Each point is reached from the start by the listed moves, each made 0, 1 or 2 times, or once backwards (-1), plus a little noise. Say if it took an odd or an even number of moves. Then give how often each move was made.
In the rows, zero is written as 128.

Moves:
(1): [143 104 124 187 111]
(2): [151 122 113 124  92]
Start: [114 151 137 105 149]
Points:
[113 156 139 107 151] -> even (0, 0)
[160 134 105  95  76] -> even (0, 2)
[125 165 125  43 134] -> even (-1, 1)
[ 76 185 160  48 198] -> even (-1, -1)

Moves:
(1): [133 149 143 128 103 126 140 104 107 137 131 134 150 120]
(2): [118 133 149 111 118 128 116 103 140 120 128 138 128 153]
(3): [135 129 133 129 139 132 121 150 130 117 128 121 138 136]
(4): [151 141 136 119 130 111 125 131 137 132 133 123 131 133]
(5): [138 125 117 130 138 119 138 126 119 136 129 129 138 131]
(6): [120 107 143 134 122 114 133 138 125 110 130 136 123 106]
(7): [136 130 135 140 115 116 133 130 134 113 132 131 125 133]
(8): [141 112 132 137 135 123 132 110 129 139 127 127 120 126]
(9): [119 120 123 128 131 127 125 128 133 138 147 136 143 140]
(10): [121 118 130 143 151 106 124 134 129 139 126 134 105 138]
(11): [116 123 125 140 122 111 127 124 117 110 147 126 150 131]
Start: [127 144 116 130 130 129 118 116 126 115 116 126 130 135]
Points:
[151 185 105 110  84 154 154   7  74 195 138 137 214 131] -> odd (2, 0, -1, 0, 1, -1, -1, 1, 1, -1, 0)
[143 111  93 185 155  48 142 118 126  87 120 129  95 152] -> odd (-1, 0, -1, 0, 2, 0, 2, 0, -1, 1, 1)
[ 60 135 185 203  33  49 148 107  67  17 166 167 176  94] -> even (2, 0, 0, -1, -1, 2, 2, -1, 0, 1, 2)
